Every row gives one point. Each copy is the shape, with its points in the same order, turned, moved and blurred by noise. Some copies are also mirrored. Which?
(in the rows, 128 means zero)

Shape (8 x 3):
[[ 66 139 148]
 [123 141 127]
 [148 164  88]
 [164 140 121]
 [ 96 109 116]
 [174  93 168]
 [100 143 128]
 [ 99 119 149]]
Copy 1 (8 x 3):
[[141  62 153]
 [126 114 130]
 [ 93 153 143]
 [125 154 115]
 [108  80 111]
 [171 136  68]
 [124  97 142]
 [145  86 126]]
Copy 1 is: only turned
Copy 2 (8 x 3):
[[107 133 189]
 [ 97 138 127]
 [ 63 159  99]
 [ 93 130  84]
 [125 165 141]
 [147 100  76]
 [104 143 148]
 [135 128 150]]
Copy 2 is: mirrored

Shape (12 x 6):
[[159 142 122 146 136 157]
 [ 85  92 131 104 127 142]
 [128 100  87  79 115  76]
 [111 119 146 125 120 116]
 [106 196 191 114 117 147]
 [137 146 116 141 179 157]
 [158 173  96 156 140 117]
 [106 142 142 135 140 159]
 [ 99 166  96 155 119  97]
 [154 119 150 116 184 130]
 [ 84 127 200 150 117 166]
 [123 107 151 107 115 156]]
Copy 1, 12 rows:
[[ 96 149 140 119 149 115]
 [170 137 101 123  94 105]
 [127 146  75 104  69 179]
 [136 124  96 142 117 126]
 [143 131 148 213 150 134]
 [100 128 167 117 117 103]
 [ 55 145 135 135 118 136]
 [131 135 139 148 124  97]
 [ 73 142 100 168  85 118]
 [126  94 153 102 130 140]
 [168 113 113 180 158  74]
 [163 146 111 129 139 121]]
Copy 1 is: mirrored
Copy 2 (12 x 6):
[[ 88 132 125 111 150 141]
 [175 138 154 102 147 112]
 [163 115 144 107  59 139]
 [148 122 163 137 132 120]
 [ 88  97 197 134 166  64]
 [ 84 169 130 114 143 115]
 [ 77 129 109 144 112 125]
 [121 137 147 116 160  98]
 [128 114 109 162 107  92]
 [102 176 174 114 127 142]
 [146 121 180 140 211  93]
 [143 118 170  98 160 130]]
Copy 2 is: only turned
Copy 3 (12 x 6):
[[157 164 119 146 131 147]
 [127 100 160 137 173 127]
 [148  72  89 169 203 114]
 [132 107 133 148 138 102]
 [ 62 142 131 166  94 101]
 [152 137 120 149 116 170]
 [151 140  62 144 113 155]
 [122 132 143 140 122 138]
 [119  98  65 112 138 136]
 [171 118 136 190 117 145]
 [100 137 180 119  97  91]
 [131 137 160 157 161 105]]
Copy 3 is: only turned
Copy 4, 12 rows:
[[120 140 106 153 112 139]
 [157 113 168 116 164 132]
 [150  79 134 111 143  54]
 [143  99 134 105 128 138]
 [168  88 143 144  64 195]
 [119 168 138 141  97 128]
 [ 91 118 107 144  78 111]
 [136 129 151 136 116 162]
 [ 83  80 151 122  95 120]
 [163 164 119 106 102 121]
 [153 115 147 113 133 220]
 [168 114 131 134 150 151]]
Copy 4 is: mirrored

Shape, 14 rows:
[[122 105 151 151 137  72 162  97  79]
 [152 126 146 140 118 119 146 101 143]
 [139 113 138 120  78 107 137 135 120]
 [119 108 147 151 128 124 119 131 127]
 [124 124 142 139 120  65 162 152 101]
 [133 110 135 143  69 113 124 126 117]
 [121 100 130 107 133 127 125 143  84]
 [128 106 110 125 132 114 150 115  88]
 [120 125 148  77 131  75 108 145 138]
 [229 107 142 150 121 114 102 140 108]
 [127 153  93 152 116 127 103 142 132]
 [141 113 117 136 141 118 132 147 113]
 [125  98 152 144  54  23 141  97 110]
 [120 249 148 141  72 101 111 145 123]]
Copy 1:
[[136 125  90 151 132  74 148 158 191]
 [127 135 144 163 123 101 138 119 144]
 [ 95 108 136 162 122 100 137 167 125]
 [126 157 112 143 128 124 132 154 138]
 [108 119  72 156 118  68 129 150 141]
 [ 85 136 141 163 128 102 139 178 133]
 [125 103 102 124 142 136 130 165 141]
 [114 110 107 135 153 110 120 146 166]
 [102  98  85 146  83 133 162 130 118]
 [136 123 114 236 176 133 146 144 114]
 [ 79 155 113 133 158 119 129 115 107]
 [121 125  95 149 145 122 116 141 129]
 [ 57 127 113 194  94  56 169 177 184]
 [ 73 150 118 117 144  46 208 114  53]]
Copy 1 is: mirrored
Copy 2, 14 rows:
[[ 80 167 131 134  71 156 117 144 161]
 [122 130 123 125  96 113 151 143 124]
 [104 116  96 101 123 130 127 119 143]
 [120 120 148 125 101 110 108 120 140]
 [ 80 153 104 129  96 153  94 118 124]
 [116 110 111  86 111 133 129 111 151]
 [107 147 130 134 143 114  94 126 172]
 [123 165 120 136 118 138 117 132 168]
 [ 72 110 134 155 162 140 116 124 116]
 [ 90 172 132  96 117  68 170  78 131]
 [162 139 145 106 137 132 113 101 110]
 [124 156 128 139 121 110 109 108 138]
 [ 54 108 103  96  76 199 150 108 151]
 [122 133 134  39 150 164 101 156  39]]
Copy 2 is: mirrored
